Rows are points. Each copy is the shape, with its points in the same order, turned, moved and blurred by noise. Say if it was mirrored as well.

Shape:
[[ 22 -21  32]
 [ -3  21 -22]
 [-33 -14  29]
 [-37   2  -1]
 [-23  45 -28]
 [  1  34   4]
 [ 16 -17 -57]
 [  2  44  -1]
 [ 14  -4  -4]]
Copy 1, 9 rows:
[[ 16 -14 -50]
 [ 10  12  26]
 [ 19 -47  -7]
 [ 19 -32  19]
 [ -3  -1  56]
 [-18  -5  10]
 [ 45  45  12]
 [-24   5  20]
 [ 15  10  -7]]
Copy 1 is: mirrored
Copy 2 (9 x 3):
[[ 40 -22  -2]
 [-27  12  -5]
 [  8 -16  37]
 [-15  -1  39]
 [-55   1   4]
 [-28 -30  -6]
 [  3  60 -22]
 [-31 -20 -10]
 [  7   0 -11]]
Copy 2 is: mirrored
Copy 3, 9 rows:
[[-37 -13 -15]
 [ 27  16   0]
 [-33  11  35]
 [  0  30  28]
 [ 48  22  23]
 [ 22 -11  15]
 [ 22  48 -42]
 [ 33 -11  12]
 [ -2   6 -18]]
Copy 3 is: only turned

Shape:
[[-11 -12  18  -3]
 [ 24 -20   9  -1]
 [-11  -6  13  39]
 [-20  14 -42  -6]
 [-32  12  14 -14]
 [ 19 -21  13 -13]
 [ -7  39 -44  47]
 [-11  -2 -28  34]
 [  7  25 -18  48]]
Copy 1:
[[-26  -6   0   4]
 [ -3  12  10  21]
 [-22  14 -37 -11]
 [  7  -5  18 -48]
 [-22 -36   2 -18]
 [ -8   3  16  20]
 [ 34  14 -31 -59]
 [  0  23  -7 -40]
 [ 26  17 -37 -29]]
Copy 1 is: mirrored
Copy 2 (9 x 4):
[[ 12   5   5  13]
 [-16 -10   7  24]
 [-15  40   9   2]
 [ -2 -15  20 -49]
 [ 26   5  -9 -11]
 [ -5 -22   1  28]
 [-49  18   6 -60]
 [-27  18  28 -23]
 [-50  22  -4 -34]]
Copy 2 is: only turned
Copy 3:
[[  4  -3   5 -24]
 [ 31 -16 -17 -19]
 [  2 -41  22 -11]
 [-32  -5 -22  22]
 [-15  15  18 -10]
 [ 28  -3 -18 -24]
 [-20 -47   6  54]
 [-17 -45  -5  10]
 [  4 -48  12  33]]
Copy 3 is: only turned
Copy 4, 9 rows:
[[-15  13  -1  -5]
 [-19 -12   1  21]
 [-11  30 -36   6]
 [ 48  14   5   2]
 [  0  18   4 -36]
 [-21 -13   6  11]
 [ 58  21 -51  18]
 [ 23  29 -24  26]
 [ 24   7 -55  13]]
Copy 4 is: mirrored

Shape, 9 rows:
[[-37  19 -28  12  28  -4]
 [-24  17   6  18 -26  16]
 [-19  42 -11  -4 -36 -43]
 [ 23 -15 -12 -33   9   3]
 [ 10 -20  21 -24 -26 -14]
 [-32  14  31  18  10 -30]
 [ 19  22  12  -5  29   5]
 [ 16  -5 -11  -4 -17 -44]
 [  7  12 -14 -43  26 -14]]
Copy 1:
[[ -5 -53  16 -10  26 -18]
 [-12  -2  35   4  -1  18]
 [ 27  -3  48  38  31  -9]
 [ 11  20 -29 -11  -2 -29]
 [ -1  46 -14  17  21  -3]
 [-20  -2  25  -9  49   1]
 [  3  12  11 -41  13 -25]
 [ 39  14  -9  22  32   0]
 [ 16  -1  -7  -4  18 -60]]
Copy 1 is: mirrored
Copy 2 (9 x 6):
[[-22 -27  -6   4  18  44]
 [ -4  30  -1  -1  -8  33]
 [-27  10 -49  30 -27  14]
 [-15 -11  19   4  13 -38]
 [-13  13  14  -1 -33 -31]
 [  2 -19   2  10 -44  35]
 [ 22 -17  17  26   9   0]
 [-12 -12 -30  -4 -23 -26]
 [-23 -30  12  33  11 -21]]
Copy 2 is: only turned

Shape (12 x 8):
[[ 39  17  17   5  10   8   8 -14]
 [  0  13  36  -9  28  -7  21 -21]
 [ 16  10  14  13  27 -11 -22 -17]
 [-32  40  37 -15 -16   1  -3 -29]
 [  6  -6 -47   8  -2  20  14  13]
 [ 17  22  46   6  21 -33  13   3]
 [-11  40  32   0 -21  -9  17  -5]
 [ -2 -14 -38   3   4  11   4  18]
 [  4  -4 -24 -35 -11  14  -4  14]
 [-10 -13 -19 -11 -28  23 -19  18]
 [  7   8 -60 -18 -15  -9   8  11]
 [ 16 -13  20   7  -2 -18   9 -27]]
Copy 1, 12 rows:
[[ -4  -1 -42 -19  -1  -1  -5 -18]
 [-15   6 -26 -29   5  33  24  -7]
 [ 18 -15 -22 -22 -21   5  13  -3]
 [-44 -46 -10 -23  15  29  21   4]
 [ -3   7  13  29  11 -36   0  -9]
 [  8  -2 -40 -27   4  43  -4  12]
 [-30 -31 -24  -4  20  32  -4   6]
 [ 10   6  22  19  14 -26   3  -8]
 [-15  -1  32 -12  22 -23 -16 -12]
 [ -1 -31  34   8  24 -19  -7 -25]
 [-21  10  27  22   1 -35 -23  12]
 [ -3   2 -15  -4 -19  29  -4 -26]]
Copy 1 is: mirrored
Copy 2:
[[ 21 -28  14   4  12 -15  20 -20]
 [ 18  -7  10 -42  10   0  27 -27]
 [-11 -10  13  -7  34 -21  32 -16]
 [ 27  -7   5 -53  38   6   8  27]
 [-17   1  -4  22 -42  -2   0  24]
 [ 16   3  36 -23  26 -14   8 -50]
 [ 35  -1  27 -38  19   2  -9   7]
 [-31  -2   5  19 -23  -6   2  22]
 [-13 -14 -26   5  -8 -14 -20  14]
 [-23 -15 -15  18   5   4 -23  38]
 [ -3   9 -20  16 -30 -31 -10  32]
 [ 15  16  -1  -1  23   8  23 -18]]
Copy 2 is: only turned
